Rows are points. The points of each table are mixes of a few directions, plus a little noise. Count the directions of each table, and those that both share. Where both have some left over, give the other angles between the two spaces (their principal angles), to ten degrees, smallest first.

First, 5 rows:
[[ 43  32]
 [-85 -63]
 [ 34  25]
 [ 28  21]
 [-20 -15]]
Second:
[[ 11  48]
 [-18 -76]
 [ 19  79]
 [-17 -74]
 [  4  17]
 [  1   5]]
Directions: first 1, second 1, shared 0; angles 40

First:
[[  22   95   20  -27   50   85]
 [   5   21    5   -6   11   19]
 [   1    6    1   -2    3    5]
 [  -4  -17   -4    5   -9  -16]
 [ -18  -77  -16   22  -41  -69]
 [ -23 -100  -21   28  -53  -90]
 [   5   21    4   -6   11   19]
 [  12   52   11  -15   28   47]]
Second:
[[  20   32   17   -6   16   26]
 [ -55  102  -69   56  -26  -11]
 [  18   17   66  -16    5  -10]
 [  17 -121  -22   12  -26  -47]
 [   6  -60  -14   23  -28  -46]
 [   0   27   50  -26   14    9]
 [   3   22  -22   16    0   10]
 [  32    9   26   -8   15   18]
 [ -41  -29  -31  -53   32   52]]
Directions: first 1, second 4, shared 1

First (9 x 11):
[[-10 -59 -12 -57  47 111 -68 -26   7 -16 -58]
 [ 35  52 -20  -1  21  21  11 -28 -50  45 -13]
 [-26 -20 -75 -24 -61  20  -2  10  54 -79  49]
 [-23 -23  45 -47  66   7 -50 -17 -20 -44   4]
 [-32  59  37  44 -41 -36  91  11  12  67  -9]
 [ 29  42 -22  54  -5  -2  25  -9 -38 101 -30]
 [ 43 -54  -2  -4  20 -37 -61  17  -5 -56  25]
 [ 28  28   1  11 -63  -5  75  18  36   1  -7]
 [-45 -27  47  24  15 -80 -22  23   5 -19  38]]
Second (8 x 11):
[[  11  -14   35  -23   91   69  -17   34   29   66  -82]
 [   6  -32   -1   19   -1  -59   -3   76   67  -28   34]
 [  -9   -1   -5  -17   33   19  -22   -4   -8    0   -2]
 [  18  -11    0   57 -106  -94   55   38   41  -34   46]
 [  -6   37   -4   -9  -34   41   16  -89  -77   14  -16]
 [ -18   48  -15  -29  -13   64   -6 -121 -109    8  -13]
 [  -4   -2   -6   -4    6   -2   -8    1    0   -9   10]
 [   2  -29   -1    6   23  -36  -16   66   56  -19   23]]
Directions: first 6, second 3, shared 2; angles 50

First (11 x 18):
[[   8   -4   19   21  -23   -3    7   13   22   -6   29  -13  -21   -9
   -23   -7   16  -17]
 [ -12    8   -6  -12   47  -12   18  -52    1   43  -31   25   49    4
    -7   -1  -30   20]
 [   0   -4  -52  -49  -20   37  -60   66  -76  -69  -31  -11  -29   23
    92   29    7   20]
 [ -24   14  -22  -31   85  -15   23  -85  -13   68  -67   45   87   12
     5    1  -55   42]
 [ -11   10   43   35   62  -46   74 -111   73  106    0   34   74  -18
   -94  -28  -34    0]
 [   2   -5  -50  -45  -29   37  -62   75  -73  -77  -23  -17  -38   21
    90   27   13   14]
 [   6   -4    9   12  -23    2   -3   20    8  -16   21  -12  -23   -4
    -7   -1   15  -13]
 [  13   -7   16   20  -41    4   -6   38   13  -29   36  -23  -42   -8
   -11   -3   28  -23]
 [  27  -16   14   26  -98   26  -37  108   -1  -89   69  -53 -102  -10
    13    5   62  -43]
 [  19   -9   41   45  -58   -4    9   38   42  -24   67  -31  -55  -20
   -44  -13   40  -41]
 [ -27   17  -13  -24  100  -25   38 -110    4   93  -68   54  103    9
   -14   -5  -64   43]]
Second, 11 rows:
[[   8   -7  -16  -11  -37   21  -34   57  -30  -52    8  -21  -41    6
    38   12   22   -5]
 [  -3    7   58   52   33  -44   72  -87   85   89   27   18   44  -26
  -105  -32  -15  -17]
 [ -27   16  -22  -33   95  -19   28  -97   -9   79  -74   51   98   13
     2    0  -62   46]
 [  16   -8   30   36  -50   -1    5   34   32  -22   55  -26  -47  -15
   -32   -9   34  -33]
 [ -18    7  -55  -59   45   17  -30   -9  -66   -4  -71   24   39   26
    74   22  -34   44]
 [  12   -6   45   47  -28  -17   29   -3   56   14   53  -15  -22  -21
   -62  -19   21  -33]
 [ -16    8  -23  -28   50   -3    4  -42  -20   32  -48   27   50   12
    19    5  -33   30]
 [  -7    0  -63  -63    2   36  -61   49  -87  -58  -54    0   -8   29
   103   31   -8   33]
 [  13  -11  -32  -24  -58   38  -61   96  -56  -90    8  -32  -67   12
    73   22   33   -5]
 [  23  -12   34   41  -74    4   -5   62   30  -45   70  -39  -73  -17
   -28   -8   50  -44]
 [   1    4   45   42   18  -33   53  -59   65   62   26   10   27  -20
   -81  -24   -7  -16]]
Directions: first 2, second 2, shared 2
